Every row gives one point. Each copy is the shape, with its points in the same order, turned, moved and blurred by noise. Is it also mirrored, or only turned?
In the rows, zero is written as 128.

Shape (6 x 3):
[[117 179 244]
 [106 138  86]
 [122 132 102]
 [137 136  85]
 [ 99 117 131]
 [139 107 107]]
Copy 1 (6 x 3):
[[  8 149 179]
 [165 119 144]
 [151 132 136]
 [163 143 123]
 [124 102 137]
 [145 117 101]]
Copy 1 is: mirrored
Copy 2 (6 x 3):
[[ 25 152 115]
 [182 157 118]
 [171 140 134]
 [181 146 152]
 [157 126 102]
 [171 122 140]]
Copy 2 is: only turned
Copy 3 (6 x 3):
[[ 38 122  65]
 [188 114 118]
 [173 131 130]
 [184 152 129]
 [147  92 136]
 [161 135 155]]
Copy 3 is: only turned
Copy 4 (6 x 3):
[[127 163 249]
 [166 140  91]
 [156 123 109]
 [176 109 101]
 [126 139 121]
 [143  93 107]]
Copy 4 is: only turned

Shape (9 x 4):
[[107 154 134 106]
 [ 99 110 141 101]
 [210  82 113 103]
 [ 72 116 145 106]
 [ 64 153 172  96]
 [167 119 145 111]
 [ 67 150 132  57]
 [191  91  84 138]
 [ 72 121 163  77]]
Copy 1 (9 x 4):
[[133 109  90 145]
 [ 98 132 108 130]
 [102  93 209 177]
 [101 141  91 112]
 [119 152  51 138]
 [126 120 156 172]
 [ 85 106  49 141]
 [127  78 206 140]
 [ 82 146  73 136]]
Copy 1 is: mirrored
Copy 2 (9 x 4):
[[136 163  96 108]
 [111 176 125  88]
 [ 11 121  99 124]
 [145 192 130  86]
 [166 203 111  95]
 [ 79 156 105 139]
 [155 173  81  55]
 [ 43  92 134 136]
 [138 201 115  66]]
Copy 2 is: mirrored
Copy 3 (9 x 4):
[[141 120 131 122]
 [100 103 145 128]
 [ 62  79  40 101]
 [111 110 163 140]
 [134 138 185 116]
 [ 90 116  81 102]
 [154  85 179 102]
 [ 84  82  33 147]
 [108 108 183 108]]
Copy 3 is: mirrored
Copy 4 (9 x 4):
[[146 165 117 111]
 [149 155 111 151]
 [158  46  86 117]
 [147 178 125 163]
 [118 209 123 142]
 [131 101 109 113]
 [156 211  83 133]
 [188  52 123 112]
 [133 190  99 162]]
Copy 4 is: only turned

Shape (9 x 6):
[[173 113 177 152  66  50]
 [187 159 120 117  92  82]
 [101 146 118 161 151 162]
 [ 68  96 136  92 144 182]
 [126 141 156 140 143 139]
 [128 148 156 167 162 187]
 [102 166 177 132 117 181]
 [196 104 193 100 107  64]
 [122  82 126 108 110 203]]
Copy 1 (9 x 6):
[[ 30 133 125 171 193 157]
 [103  76 152 167 185 165]
 [160 123  91 166 122  72]
 [133 103  80 118  47  85]
 [125 112  75 136 138 109]
 [157 107  38 172 128  91]
 [117  62  60 161 116  66]
 [ 48 106 107 125 170 201]
 [125 101  82 174  45 130]]
Copy 1 is: mirrored
Copy 2 (9 x 6):
[[154 155 127 146  77  62]
 [171 158 148 147  82 147]
 [ 97 126 137 122 204 155]
 [117  39 100 112 194 160]
 [116 119 128  98 157 135]
 [ 85 144 111  87 188 154]
 [ 63 101 125 101 140 154]
 [185 133 109  89  67  83]
 [116  82  53 136 163 167]]
Copy 2 is: mirrored
Copy 3 (9 x 6):
[[177 133 108  61 142  41]
 [150 111  74 133 168  72]
 [126 161 161 167 114 146]
 [104  75 188 140 100 154]
 [139 129 128 144  99 126]
 [155 161 138 177  91 164]
 [163 107 155 174  73 123]
 [159 100  72  57 114  78]
 [154  69 179 144 153 171]]
Copy 3 is: only turned
Copy 4 (9 x 6):
[[174 119  77  65 158 169]
 [137  84 112  95 168 107]
 [119 137 132 193  86 137]
 [ 94 179 200 145  70 150]
 [153 146 131 155 114 123]
 [161 142 150 206  99 141]
 [175 139 154 152  65 115]
 [175 152 130  60 198 140]
 [122 123 209 141  88 180]]
Copy 4 is: mirrored

Shape (11 x 8):
[[155  66 162 115 153 140 118 128]
 [176 153 184 156  94 180  80 111]
 [152  60 126  78  93 199 155 155]
 [169 157 139 121 171 146 111 157]
 [174 124 110 178 117 211 102 108]
 [111 109 122  76  77 123  54 135]
 [ 83 147 128  68 170 146 154 143]
 [ 76 157 138 118 174 208 137 117]
 [100  82 157  95 153 105 166  82]
 [142  66 167 159 160 125 118 184]
 [ 87 135 109 159 164 163 168 160]]
Copy 1 (11 x 8):
[[103 118  82 137 136  92  97  86]
 [165  80 149  72 166 137 111  77]
 [ 32 165 114  93 175 114  91  78]
 [140 129 149 113 120  77 124 136]
 [121  89 164  94 161 145  45 118]
 [148 182  55  48 146 145 109 104]
 [ 81 165 114 101  58 119 150 131]
 [ 89 120 153  86  48 143 105 110]
 [ 76 119  50 153  94 149 143 108]
 [141 155 111 176 128  88  88  69]
 [ 99 167 163 151  74 149  93 127]]
Copy 1 is: mirrored
Copy 2 (11 x 8):
[[137 133 105 204 160 174 129 120]
 [209 123  96 191  57 136 117 133]
 [ 64  79 109 249 102 174 109 127]
 [144 150 117 198 125  84 156 140]
 [157 117  55 206  63 119 125  72]
 [103 156 161 162  85 156  45 136]
 [ 78 129 190 169 124 117 174 111]
 [138 126 178 197  87 118 179  52]
 [107 112 149 129 161 204 157 108]
 [149 103 118 204 202 117 106 113]
 [109  82 140 185 138  86 154  59]]
Copy 2 is: only turned

Shape (15 x 9):
[[139  96 193 175 114 138 138 104 120]
 [150 122  86 171 101 145 141 115 104]
 [ 82 145 108 130 151 142  97  98 145]
 [115 137 125 214 164 135 113 161  96]
 [135 154  99  95 172  99 126  97 249]
 [129 140 121 128 136 105 106 122  91]
 [139 104  85 113 114 152 137 156  97]
 [144 145 127 100  97 110 147 119 103]
 [137 140 166  84 185 146 127 105  93]
 [ 59 146 115  87 106 122 129 134  97]
 [ 93 112 123 129 101  57 125 124 121]
 [102 135  89  91 122 128 141 107 170]
 [107 159  92 133 105 147 131 144 122]
 [112 147 119 139 109 153  53 117 208]
 [113 131 192  97 115 150 140 104 134]]
Copy 1 (15 x 9):
[[ 71 123 162 136 146 142  92  83 139]
 [154 107 176 147 129 125  77 144 108]
 [173 119 132 169 179 118 149  97 136]
 [144 109 119 147 195 185  71 148 151]
 [197 136  93  93 126  98 223 100 103]
 [136 135 116 158 155  99  88 133 155]
 [145 120 145 189  93 121 110 159 145]
 [126 120 144 151 115  60 111 135 150]
 [142 115 110 146 118 106 115  70 217]
 [127 111 129 210 164  65 147 145 163]
 [100 126  99 166 164  69 119 138 101]
 [167 119 136 166 122  87 180 134 122]
 [161 118 165 160 153 112 130 167 146]
 [165 195 168 145 168 139 188 109 119]
 [ 91 121 160 152 132 101 153  80 176]]
Copy 1 is: mirrored
Copy 2 (15 x 9):
[[ 78 122 119 101  71 163 129 126 138]
 [ 91 109 168 112 130  97 173 145 119]
 [117 133  98 105 177  88 104 124 130]
 [ 86 161 159  90 144 130 164  64 147]
 [160 176 101 204 183 113  78 177 135]
 [140 107 123 115 128 105 156  97 116]
 [135  80 177 102 161 135 156 135 108]
 [155 106 126 118 111 118 162 140  82]
 [149 106 127 116 107 126  74  84  76]
 [155  97  85  71 170 118 153 126  83]
 [133 102  73 134 144 138 190 123 124]
 [142 115 105 134 180 114 122 173 102]
 [137 133 146  85 167 108 159 144 108]
 [152 152 115  99 157  95  98 167 205]
 [140 114  95  88  94 150  94 148  99]]
Copy 2 is: only turned
Copy 3 (15 x 9):
[[146 135 152  97  95 118 155 100 111]
 [107  84 122 107 145  78  98 110 127]
 [ 79 163  89 145 142 132 112 148 130]
 [ 67  87  97 125 132 114 185  96 120]
 [ 98 202 148 172 205  96 125 210  78]
 [ 99  97 131 154 136 149 116 130 127]
 [137  69 101 114 167 114 106 156 149]
 [147 104 152 155 155 128  91 126 143]
 [132 122 140 178  89 139 140 181 166]
 [127 132  94 150 170 172  96 121 180]
 [110 126 156 116 183 179 107 108 124]
 [122 163 118 136 189 115  92 166 140]
 [115 110  88 147 176 105 105 118 143]
 [117 177  62 148 155 118 106 147  48]
 [177 164 130 150 112 134 132 133 145]]
Copy 3 is: only turned
